Each point is reached from the start by the listed moves, each made 0, 1 or 2 times, or once backwards (-1), plus a little noise. Is the number of moves made odd or even? Then give how often each move was made.

Moves:
(1): [ 33  -7 -11   7   8]
(2): [  2  -8  -2 -11 -20]
(3): [  1 -21  33 -16   4]
Start: [-20  -5   1 -15 -10]
Points:
[ 13 -45  60 -28  27] -> even (1, -1, 2)
[ 15   1 -46  -3 -24] -> odd (1, 1, -1)
[ 46   1 -52  14   4] -> odd (2, 0, -1)
[ 15 -53  57 -41   7] -> odd (1, 0, 2)

Moves:
(1): [ 16 -10 -12  -7  -2   6]
(2): [-6  6 -6 13 -2 11]
(3): [ -4   6   0 -12 -10   8]
(4): [  6   2   5   7 -11  -1]
(5): [-10   3   0   3  -4 -12]
(6): [ 8  9  4 -1 -1  2]
Start: [-1  4 -3 -5 -5 -4]
Points:
[ 19  11 -19 -60 -27  -7] -> even (2, -1, 2, -1, 2, 2)
[-44  10   5 -39 -14 -19] -> odd (-1, -1, 2, -1, 1, -1)
[ 16  21 -17 -22  -9  25] -> even (1, 1, 1, -1, 0, 2)
[ -4  28  22 -10  -7 -30] -> odd (-1, -1, 0, 0, 1, 2)
[ 27  -9 -23  -8 -25  -5] -> even (2, 0, 0, 1, 1, 0)
[ 26  17 -31 -40 -22  40] -> even (2, 1, 2, -1, 0, 2)

Moves:
(1): [-2 16 -3  6 -2  7 -3  4  0  2 -2]
(2): [  6   1   5  -7   8  -9 -18  -8 -16  -3   5]
(3): [ 14  -3  22 -22  24   1  -2  -5  18 -20 -11]
(4): [ 22  -5   5  -5  -4  -1   4 -19  -6   4   8]
(5): [-16   6  -6   2 -13  -9   5  18  10   8  -8]
(6): [ -1   4   5  -7  -2   5   0  16   9 -19  -5]
(7): [ -1  -1  -5  -4 -11   7  -2 -15 -12   3  -3]
(8): [ 0  2 15 -1 -2  2  0  0  8 -7  2]
(9): [ -3   2 -19  -4   4   8  -2 -18   2   3  11]
Start: [ -2  -1  -4   0   0   1  -3  -2   8  -1 -13]
Points:
[  8  17  -7  33  12  10   8  11   8  17 -20] -> even (2, -1, 0, 0, -1, -1, -1, -1, -1)
[-26  28 -32  -3  -4 -23 -33 -11 -12  34  -4] -> odd (1, 2, 0, 0, 2, -1, 0, 0, 1)
[  5 -12 -32 -41  41 -21 -38 -60  -9  13   6] -> odd (-1, 2, 1, 0, 1, -1, 0, -1, 2)
